Each point is reached from the start by the listed moves, each made 0, 1 or 2 times, or once backwards (-1), plus a little noise. Say if it took an odd or an even number of moves. Then give how often each move was made.

Moves:
(1): [ 67   8 -13  13 -11]
(2): [10 57 20  8 11]
Start: [ -5  46  50 -31  -2]
Points:
[-16 -10  33 -39 -15] -> odd (0, -1)
[ 51  -1  17 -24 -23] -> even (1, -1)
[-83 -20  47 -51  -7] -> even (-1, -1)

Moves:
(1): [27  1  2 -7  3  3  0 -6  4 -1 -8  3  4]
(2): [  6  28  -8   5 -10   0   4   7   7   4  -6  -2   2]
(3): [ 0  4 19 -4  4  3  0  2 -7  4 -6  0  3]
(4): [ 7 -6  4 29  1  5  3 -6 -6 -3 -5  6 -1]
(5): [ -7   7  -3   3  26   9   0   2  10   0   1  -6 -12]
(6): [ -7   0  -4  -9 -11  29   2   4  -8   1  -5   1  -1]
(7): [ 2 -1  4 -2  2  2 33  0  1 -9  0 -6  4]
(8): [ 1 -4 -2  4  0  1 -3 28  1 -8 -4  1  1]
(9): [-1 -6  8  1 -6  1  1  2 22  0  4 -1  1]
(10): [ 1 -9 -3  4  2  3  2  7  1 26 -9 -8  0]
(11): [11  6  7  6 -3  3 -3 10 -5 10 31  4  0]
Start: [ -8  -3   7  -1 -11  -1  10  -1   6  -4   0   2  10]
Points:
[ 24  64  29 -19 -66  62 -12  -2  39  12  17  18  16] -> even (1, 2, 1, 0, 0, 2, -1, -1, 2, -1, 1)
[-15  21 -23   4   5  38 -12  22  -5  60 -31 -14  -5] -> odd (0, 1, 0, 0, 1, 1, -1, 0, -1, 2, 0)
[ -9 -10  10 -57 -21  60  38  55   4 -31 -61 -11  20] -> odd (1, 0, 1, -1, 0, 2, 1, 2, 0, 0, -1)
[ -2  95   5 -21  -2   2 -20  -5  -1  13  31   2   2] -> even (0, 2, 1, -1, 1, 0, -1, -1, -1, -1, 1)
[ 44  77  44 -24  20  58  86   8  52 -36 -30 -14  12] -> odd (2, 2, 2, 0, 2, 1, 2, 0, 1, -1, 0)
[-13  26 -11  65 -19  17  25  37  69  61  16 -17  -3] -> odd (-1, 2, -1, 1, 1, 0, 0, 0, 2, 2, 1)

Moves:
(1): [17 -2  1  3  2 -4 -2 -3 -1 -2  0 -3  0  3 -2  1 -2  2  0  2  1 -1 -3  2
 -4  2]
(2): [ 4 20 -3  3 -4  1 -3 -1  6  2  1 -2 -3  3 -4  2  1  0 -2 -3  1  2 -2  3
 -2 -3]
(3): [ 3  5 25 -2 -3 -2 -3  3 -4  5 -5  1  5 -1  7 -3 -1 -3  2  0  6 -4 -2 -2
  4 -5]
(4): [-2  2  6 27  2  3 -3  5 -2 -1 -3 -3 -4  0  0 -3 -1  0 -1  6 -4 -1  0 -1
 -7  5]
(5): [-8  3  0  0 30 -3 -4  0  0 -1  0 -4 -1  3  2 -1  0  2  2  0 -1 -2 -2  3
  2 -4]
(6): [ 5 -4  1 -7  2 24 -1  8  5 -2  0  8 -2  2  0 -2  6  2  2 -1  1  2  2  1
 -2  0]
(7): [ 3  2  0 -1  2  4 29 -2 -1  3 -3  5  4  0 -1 -2  3  0 -1  2 -3  0 -3 -2
 -3  3]
(8): [ 0 -2 -4 -3  0 -9  2 25  0  2  1  0 -2  7 -3  6 -1  0 -1 -1 10  2 -2  2
 -2  0]
(9): [ 1 -4  6  0  3  0  3  4 28  0  2 -7  0  0 -4 -1  0  0  3 -2  0 -3 -3 -2
  5  2]
(10): [ 2 -3 -4  3  1  1  0  1  1 27  3  0  3 -3  2  2  0 -3 -2 -1 -1  3 -3  2
 -3  1]
(11): [-4  2  6  3 -2 -3 -1 -2 -3 -2 28  0  1  1 -5  8  2 -1 -2  3 -3  3  0  2
 -5  1]
(12): [ 3  1  1  0  1 -3 -1 -3  3  0 -1 19  0  0 -2  1 -1  2 -1  2  2 -1  0  2
  2  1]
(13): [ 2 -1 -3  1 -3  2 -2  0 -2  1  0  2 16  1 -5  1 -1 -2  1 -2 -1  0  0  3
  0 -2]
(14): [-3 -2  1 -3 -2  0  3 -3  3  2  3 -1  0 27  1 -2  4 -2 -4  2  3 -2  0  7
  1  5]
(15): [ 2  3 -3  1 -1 -2  1  5  2  0  3  3  2  0 21 -1  2  2  3  0 -2  1  2  6
  3 -1]
(16): [ 2 -3 -1  1 -1  2  1 -3  2  1 -3 -1  0  3  4 17 -2 -4  2 -1  4 -3  0 -2
  2  0]
(17): [ 1  2 -2  1  1 -2  1  0  0  1 -1  1  0 -3  0  1 16 -1  3 -1  0  0 -3 -2
  2  1]
(18): [-3  1  4  1 -2 -4  4 -2 -1  1  1  2  1  5 -4  7  2 31  2 -6  5 -1  4 -2
  6 -5]
(19): [-1  2 -3  0 -2 -1  1  1 -2  1  4  1 -2  0 -1 -4  0  0 16  2  2  1  2 -2
 -1 -2]
(20): [ 0  3 -2 -1  1 -1  2  1  1  0 -1 -1  1  1  2  0  3  4 -2 16  0  0  2 -2
  1 -2]
(21): [ 1  2 -4  4  2  2 -1 -2  1 -2  2 -3  4 -1  2 -7  0  0 -5  1 17  0 -1  0
  2 -2]
(22): [-2 -3  0 -1  0  1  1 -4  1 -1 -3  0  3  2  2  0 -1 -1  0  0  0 17 -4 -3
  0 -4]
(23): [ 5  2 -1  0  3 -2 -1  1  2  2 -3 -2  1 -2 -3  1  0  0 -2 -6  4  5 21 -4
  1  1]
(24): [-1 -3  2  2 -4  2  3  0  1  0  2  0 -3 -4 -3  1  1 -1  1  4  2  5  5 19
  3 -4]
Start: [-11  -9  -3   2   2   8  -4   7  13  -1   3   6 -11  14  -6  -1   8   3
   1  -2   1   5   1  -5  10  12]
Points:
[ 24  21  35  57 -32  29  52 -24  61  -9  60 -26  -8 -16 -65  -6  26  29
   0  -4  -4  32 -37  16  -8  11] -> odd (2, 2, 0, 1, -1, 0, 2, -1, 2, 0, 2, -1, 0, -1, -1, -1, 1, 1, 0, -1, 1, 1, -1, 2)
[  1   2 -10 -27  11  10 -27  55  58  29  49 -29 -17  67 -53  47  -1  -6
  16   5  22  23   3  51   6 -11] -> odd (1, 2, 0, -1, 1, 1, -1, 2, 1, 1, 1, -1, 1, 1, -1, 1, -1, 0, 1, 1, -1, 0, 0, 2)
[ 34  23  17 -31 -15  15 -13  40   1 -17   3 -12  -1  95   8   0   8 -37
 -14   6  77  14 -37  18   7  -5] -> odd (2, 2, 2, -1, 0, 1, 0, 2, -1, -1, 0, -1, 0, 2, 0, 1, 0, -1, 0, 0, 2, 1, -1, 0)
[-63 -26 -19  71  64   4 -32  12  56 -14  -7 -35 -11 -37  35 -45  29 -25
  43   4 -39  18 -23  32  27   6] -> even (-1, -1, -1, 2, 2, -1, -1, -1, 2, 0, -1, -1, 1, -1, 2, -1, 2, -1, 1, -1, 0, 1, -1, 2)
[ -2 -25 -50 -14  37 -20  46  -4  47   4 -16 -26  18  29   6 -17  47   8
  16  21  27  35  39  21  39   5] -> even (1, -1, -1, -1, 1, -1, 1, 0, 1, 0, -1, -1, 1, 1, 1, 0, 2, 0, 1, 2, 1, 1, 2, 2)
[ 25 -14 -38 -21  41  23  14 -15  78 -32 -30 -35  24  37 -41  -4 -23 -29
  -1 -32  15  24 -31 -26   8  10] -> odd (2, 1, -1, -1, 1, 0, 1, 0, 2, -1, -1, -1, 2, 0, -1, 1, -1, -1, 0, -1, 1, 2, 0, -1)
[  3  19  35  31  20   0 -18  21  65  73  -9  27  12  74   3  30  31 -55
   3 -14  31  29 -42  13  12  14] -> odd (0, 2, 2, 1, 1, 0, 0, 1, 1, 2, 0, 2, 1, 2, 0, 2, 2, -1, 0, -1, 0, 2, 0, 0)
[ 55  28   9   3  -4  47  16 -12  17   9   3  31  15  53 -34  37  53  -4
 -10  21  48  53  25   4   2  -3] -> even (2, 2, 1, 0, 0, 2, 1, 0, -1, 0, 1, 1, 1, 1, -1, 2, 2, 0, 0, 2, 1, 2, 2, 1)
[ 17  -3   4  21 -31 -36  67 -15   4 -19  57  53  45  35 -25  12  50  61
   6  -3  50   0  50  12  24  21] -> even (1, -1, 0, 0, -1, -1, 2, 0, 0, -1, 2, 2, 2, 1, 1, 0, 2, 2, 1, 0, 2, -1, 2, 1)
[ 13  45 -27  28  67 -38 -50   1  53  59  -1 -15   1  -8 -38  31  28   5
  15   0  15  -8  17 -32  12   0] -> even (1, 2, 0, 0, 2, -1, -1, 0, 1, 2, 0, 1, 1, -1, -1, 1, 2, 0, 1, 2, 0, -1, 2, -1)
[ -9 -34 -11  28  72  10  64  -6  34 -34 -30 -26 -18  21 -36 -11  41  40
  32   9  -2  34 -13   4  17   9] -> even (2, -1, -1, 1, 2, 0, 2, 0, 1, -1, -1, -1, 0, 0, -1, 0, 2, 1, 1, 0, 0, 2, 0, 2)
[ 28 -13  35   9 -19  34   8  -3  75  62  31 -16   1  73  -7  20   5  48
  46 -25   5 -13  13  54  22   5] -> even (2, 1, 1, 0, 0, 1, 0, -1, 2, 2, 0, -1, 1, 2, 1, 1, -1, 2, 2, -1, -1, -1, 0, 2)
